Every row gives one point. The window is the flat piece filled in between its corners: a triangle in 3 columns, a solid with four corners in 4, and so on. A path goes straight from each point to the next, and from the last back to the first. List the points from which the path goes on through the window.
In the rows, zero is written as 128.

Window, 4 rows:
[[190 148 130 168]
 [112 153 201 136]
 [ 52 180 150 119]
 [ 81  63 121 122]]
Path:
(1): [196 175 129 113]
(2): [170 147 155 231]
(3): [123  97 143 166]
(4): [156 108 173  83]
(5): [129 206 206 118]
(6): [107 198 208 205]
(7): [114  91 131 156]
(8): [128 121 124  94]
Through the window after points: 7

Window (8 x 8):
[[ 92 121 150 185  90 107 149 130]
 [136  89 131 140 105 133 119 125]
 [107 144 103 123  82 107 122 134]
 [133 119 102 166 114  83 126 127]
 [ 93 113 101 168 118 138 110 116]
 [249 176 137 144 161 171 119 165]
 [117 167 162  91 135  89  67 156]
 [126 111  94  60 198 158 158 118]]
Path:
(1): [122 105 101 142 132 134 143 193]
(2): [ 85  88  97 142 127 107 116 174]
(3): [106 134 129 160  94 100 127  59]
(4): [ 96 129 119 119  93 106 130  64]
(5): [ 87 103 109 132 106  97 121 139]
(6): [135 110 100 151 132 121 125 178]
(7): [148 142 140 146 137 129 112  85]
(8): [197 162 150 128 137 154 112  76]
(9): [183 153 110 139 139 141 127 194]
(10): [141 103 111 180 116  96 138 196]
(11): [148 157 146 169  94 121 109  95]
(12): [164 139 121 142 135 147 136  99]
Through the window after points: 8

Window, 9 rows:
[[ 73 146 207 143 167 126 109 134  65]
 [175 196 108 133 168 157 143 119  84]
 [143 143  80 103 135 202 129 115 128]
 [134  97  84 115  15  65  80  87 118]
 [169 137  88  66 138  93 104  78 155]
 [130  49 107 186   7 108 159 121 181]
 [112 183  85  80 153 111 146 129  94]
 [139  98 179 134  89 153 153 181  98]
 [149 134 100 139 174 158 105 180 128]]
Path:
(1): [136 175 129 125 118 170 104 160 154]
(2): [105 170 159 150 100 130 109 130 141]
(3): [126  74 125 125 135 130 145 120  82]
(4): [161 100 124 121 120 134 139 100  84]
(5): [121 194 124 121  82 119 131 128 146]
(6): [143 144 124 124 102 145 110 127 139]
(7): [166  49 116 130 112 116 147 111  78]
(8): [146 107  90 133 154 125 114 153 106]
Through the window after points: 2, 8

Window (11 x 11):
[[ 81 177 155 178 200  49 128 205 133 126 138]
 [183 115 149  55 133 123 126 117 192  87 156]
 [117  48 126 104  73  69 134  88 134  89 131]
 [110 233 157 101 151  97 100 165 106  66 119]
 [ 86 183 143 140 187 103 165 122 102  87 185]
 [ 49  67 154 227 103 243 124 124 104 128 118]
 [ 56 112 155 140 106 226 157 156  66 191 128]
 [156 218 194 101 220 109  64 126  66 134 149]
 [ 39 113 100 201  85 190 151  79 148 190 103]
 [ 76 139 198 216  70 173 178 111 119 171 127]
 [249 126 126  65 142 143 162  87 105  91  80]]
Path:
(1): [ 39  85 187 154 140 188 156  78 130 132  51]
(2): [103 118 136 228  80 199 120 159  96 133 184]
(3): [150 147 137 130 133 125 118 116 103 115 156]
(4): [128 141 182  86 184 136 179  99 112 110  55]
(5): [ 75 115 203 101 179 108 152 102 152  99  80]
(6): [142 139 121 160  94 109 130 122 120 113 162]
(7): [133 165 127 202 119 102 121 190 123 128 164]
(8): [ 67 145 174 136 167 129 134 132 115 115 108]
(9): [ 97 121 153 134 133 169 148 111 129 120  98]
(10): [147 110 125 164 112 159 123 130 108 134 156]
(11): [119 129 127 148 109 154 129 138  99 130 162]
(12): [ 86 115 187 131 174 158 145 102 132 138 105]
(13): [ 63 125 192  92 186 146 150 124 103  98  81]
(14): [135 158 126 136 127 126 105 139 131 113 152]
(15): [130 149  93 216 104 151 127 139 124 177 176]
(16): [ 48 109 158 158 128 171 140 105 124 131  93]
Through the window after points: 1, 3, 7, 9, 15
